Each row is a point. Each copy is the shape, with its points in the same order, stretched, turned, moved and blurred by noise. Some copies are also mirrored. Which?
(in the rows, 128 means zero)

Shape:
[[114 135 145]
 [143 140 138]
 [147 134 125]
 [118 140 106]
 [144 138 116]
 [112   7 151]]
Copy 1, 6 rows:
[[111 114 123]
 [120 128  97]
 [123 142  98]
 [ 95 148 132]
 [110 152  99]
 [215 149 182]]
Copy 1 is: mirrored
Copy 2, 6 rows:
[[110 128 140]
 [108 160 124]
 [110 171 118]
 [143 168 155]
 [118 176 127]
 [157  31  22]]
Copy 2 is: mirrored

Shape (10 x 6):
[[110 150 171 157 113  88]
 [ 93 142  99 166 166 164]
 [157 167 100 121 163 127]
 [107 164  78 102 134 116]
 [104  98 158 176 117  85]
 [112 143 129  93 137 171]
 [178 115 117  96 127 135]
 [139  93 114 151  82 177]
 [152 134 172  87 107  94]
 [144 157 148 130 147 107]]
Copy 1, 10 rows:
[[144  90 122 125 184 177]
 [ 69 126  71 132 176  84]
 [113 194 150 110 180 100]
 [ 56 176 162 129 170 124]
 [142  83  81 162 137 188]
 [ 76 103 170  85 139  90]
 [129 177 161  96  93 115]
 [ 78 122  84  70  63 129]
 [153 112 194  93 121 170]
 [152 133 141 109 178 132]]
Copy 1 is: only turned
Copy 2, 10 rows:
[[196  94 118  55 172 127]
 [ 86 102  48 100 106  81]
 [141 177  72 124  96  96]
 [159 109  59 154 115  64]
 [169  98 112  76 201 176]
 [107 103 116 158 129  60]
 [126 175 130 170 117 133]
 [ 67  79 136 141  99 157]
 [196 142 164 141 183 122]
 [165 159 105  96 141 116]]
Copy 2 is: mirrored

Shape:
[[129 119 194 190 136 134  59  91]
 [133 210 144 103  69 142 167 167]
 [120 156 126 114 149  74 116 116]
 [143 182 146  81  73 107 118 146]
 [102 133 102 105 118 132 113 142]
 [165 111 164 140 106 156 107  53]
 [ 81 158  97 121 136 111 123 104]
 [187 174 134  98 107 166 136 138]
 [117 147 128 132 122  97 143 147]
 [138  86 187 146 111 163 115  95]
 [137 138 102 153 108  85  99 108]]
Copy 1 (11 x 8):
[[153  72 207 149  81 113 224  56]
 [165 244 118  81 142 173 134 142]
 [ 97 153 136 113 162 100 169 137]
 [154 247 144 123 163 143 144 108]
 [113 162 148 102 115  93 103 123]
 [155 103 116 196 100 150 155  44]
 [ 83 151 122  70 121  86 135 107]
 [147 202  96 163 110 167 127 144]
 [136 147 145  97 163 110 138 151]
 [168  74 168 163 109 167 140  62]
 [141 149 127 140 137  45 160 105]]
Copy 1 is: only turned
Copy 2:
[[ 51  62 108 175 135  91 217 143]
 [179  80  89 134 116 113  71 106]
 [122 118 171 183 141 158 118 163]
 [152  90 133 184 136 104  69 108]
 [149 146 133 165 144 158 127  99]
 [ 93  51 128 134 189  64 183 111]
 [159 135 164 176 152 188 158 126]
 [131  64 137 110 109  60 113 111]
 [138 145 120 166 146 134 119 158]
 [ 67  82  77 128 189  74 165  98]
 [143 147 146 188 155 108 163 160]]
Copy 2 is: mirrored
Copy 3, 11 rows:
[[ 81 148 103 142 140 140 117  48]
 [150  51  94 103 195 163 175 200]
 [147 147 118 187 137 160 117 136]
 [159 114  82 107 166 191 143 170]
 [152 131 170 112 149 144 137 140]
 [ 46 160 115 112 109 131  90 130]
 [127 137 178 172 157 152 135 146]
 [127 100  87  87 164 115 114 173]
 [158 101 135 155 136 152 137 145]
 [ 77 139 114  99  89 119 134 110]
 [129 133 150 150 144 175  76 122]]
Copy 3 is: only turned
Copy 4, 11 rows:
[[164  52  49  70 106 172  71 121]
 [100 191 123 149 189 195  82  72]
 [127 135  89 124 155  75 112  85]
 [102 168  94 109 173 127  61 104]
 [ 95 124 101 145 140 130 119 155]
 [178 122  75  68 137 172 148 171]
 [108 145  70 166 132 113 142 109]
 [165 188 127 127 204 177 116 133]
 [110 133 121 138 137 123 109  87]
 [132  71  85  58 130 191 128 159]
 [156 141  89 123  88  95 108 132]]
Copy 4 is: only turned
